Every row gives one point. Each copy is the shape, with its points in the same order, turned, moved and blurred by noise. Some copies are also mirrored. Which?

Shape (8 x 2)
[[ -2 -12]
 [ 22  13]
 [ 19  93]
 [ 11 -32]
 [ 12 -27]
 [ -4 -35]
 [-16 -30]
 [ 21 -22]]
Copy 1 (8 x 2)
[[ 17  -2]
 [-18  -7]
 [-80  41]
 [ 26 -25]
 [ 20 -22]
 [ 37 -15]
 [ 40   1]
 [ 12 -24]]
Copy 1 is: mirrored
Copy 2 (8 x 2)
[[ 19  -6]
 [ 17  30]
 [-25  95]
 [ 37 -13]
 [ 36  -5]
 [ 31 -26]
 [ 19 -20]
 [ 48   3]]
Copy 2 is: only turned
Copy 3 (8 x 2)
[[  5  -6]
 [ -5 -32]
 [-78 -69]
 [ 35   0]
 [ 36  -6]
 [ 30  11]
 [ 20  21]
 [ 27 -19]]
Copy 3 is: mirrored

Shape (7 x 3)
[[-55 -40   2]
 [-15 -24  84]
 [  4   0 -40]
 [-36  12 -30]
 [-24  16  11]
 [-27   6 -38]
 [  1   8  57]]
Copy 1 (7 x 3)
[[ 46 -46  24]
 [ 56  -3 -55]
 [-30 -13  39]
 [-19 -53  24]
 [ -8 -37 -14]
 [-22 -43  34]
 [ 11  -3 -50]]
Copy 1 is: mirrored
Copy 2 (7 x 3)
[[-35 -12 -54]
 [ 32 -30 -95]
 [ -3  36  11]
 [-24 -20  16]
 [  2 -20 -16]
 [-18   2  13]
 [ 47 -38 -53]]
Copy 2 is: only turned
Copy 3 (7 x 3)
[[-53  56  -2]
 [ 30  84  30]
 [-31 -25  -1]
 [-35   8 -32]
 [ -1  25 -18]
 [-42  -5 -21]
 [ 35  43  12]]
Copy 3 is: only turned
Copy 4 (7 x 3)
[[-14 -18  65]
 [-88  32  37]
 [ 23 -16 -14]
 [  2 -43   1]
 [-37 -20   2]
 [ 18 -36   1]
 [-70  18  -1]]
Copy 4 is: only turned

Shape (8 x 4)
[[ 35 -31  -9  44]
 [ 20 -32 -35  45]
 [ -8  17  -9  55]
 [-36  22  21 -23]
 [-28   8 -34 -26]
 [-69  25  24  -1]
 [-61  20 -23   8]
 [ 33  86  23 -22]]
Copy 1 (8 x 4)
[[ 33 -54   7  14]
 [ 18 -68   8  -3]
 [  9 -36 -47  20]
 [-13  38 -20  25]
 [-38  20  -1 -17]
 [-36  31 -53  51]
 [-61  -2 -31  23]
 [ 43  59 -70 -36]]
Copy 1 is: only turned
Copy 2 (8 x 4)
[[ 26 -57  22  -7]
 [ 43 -31  34   0]
 [ -4 -13  63  -9]
 [-56  24  18  33]
 [ -9  44  17  33]
 [-63  24  51  47]
 [-24  36  65  38]
 [-70  33 -11 -54]]
Copy 2 is: only turned
Copy 3 (8 x 4)
[[-20   7 -59  -3]
 [-38   5 -57 -27]
 [-51  27 -13  19]
 [ 11   7  43  16]
 [ -9  10  37 -33]
 [-20  -8  55  30]
 [-45   2  50  -5]
 [ 28  95  28  26]]
Copy 3 is: only turned
Copy 4 (8 x 4)
[[ 11 -76  38 -17]
 [ 35 -68  35  -2]
 [ 38 -40   4 -50]
 [ -6  35   8 -32]
 [ 22  17   1  15]
 [ 24  46  14 -52]
 [ 52  27   2 -23]
 [-49  -9 -62 -43]]
Copy 4 is: only turned

Shape (10 x 6)
[[  2 -48 -36  30  19  46]
 [ 10  35  34 -23  25 -23]
 [ 40  18  20 -48 -12 -44]
 [ -4  -3  13  14 -45  56]
 [-28  37 -57  -8  23  -2]
 [-43 -33 -38 -17  38 -41]
 [-16 -10 -32  -8  39  -1]
 [ 11  30  20 -22 -26  41]
 [ 49 -17   4 -20 -21  37]
 [ 24  56  37  47 -66  24]]
Copy 1 (10 x 6)
[[-35 -29  -7  40  35  47]
 [ -7  24   9 -46 -23 -23]
 [ 16  54  41 -13 -32 -20]
 [ -8 -20  51  -4  67   5]
 [ -9 -38 -20  24 -14 -46]
 [ 27 -32 -34  20 -43  20]
 [-13 -24 -18  15 -20   7]
 [-22  -4  62 -19  26 -24]
 [-29  25  63  18  21  18]
 [  2  33  39 -33  95 -47]]
Copy 1 is: only turned
Copy 2 (10 x 6)
[[ 38   3 -31  27 -64  34]
 [-30  -8  15 -37  -1 -38]
 [ -9  24  55 -54  12 -14]
 [ 21  -5 -59 -53  -9  40]
 [-53  26 -23  37  -5  15]
 [  2  -5  24  63   5   1]
 [-11  -2   7  29 -30  10]
 [-18  -5 -28 -66  -4  33]
 [ 23  20   3 -57 -42  36]
 [  6  34 -76 -84   9 -22]]
Copy 2 is: only turned
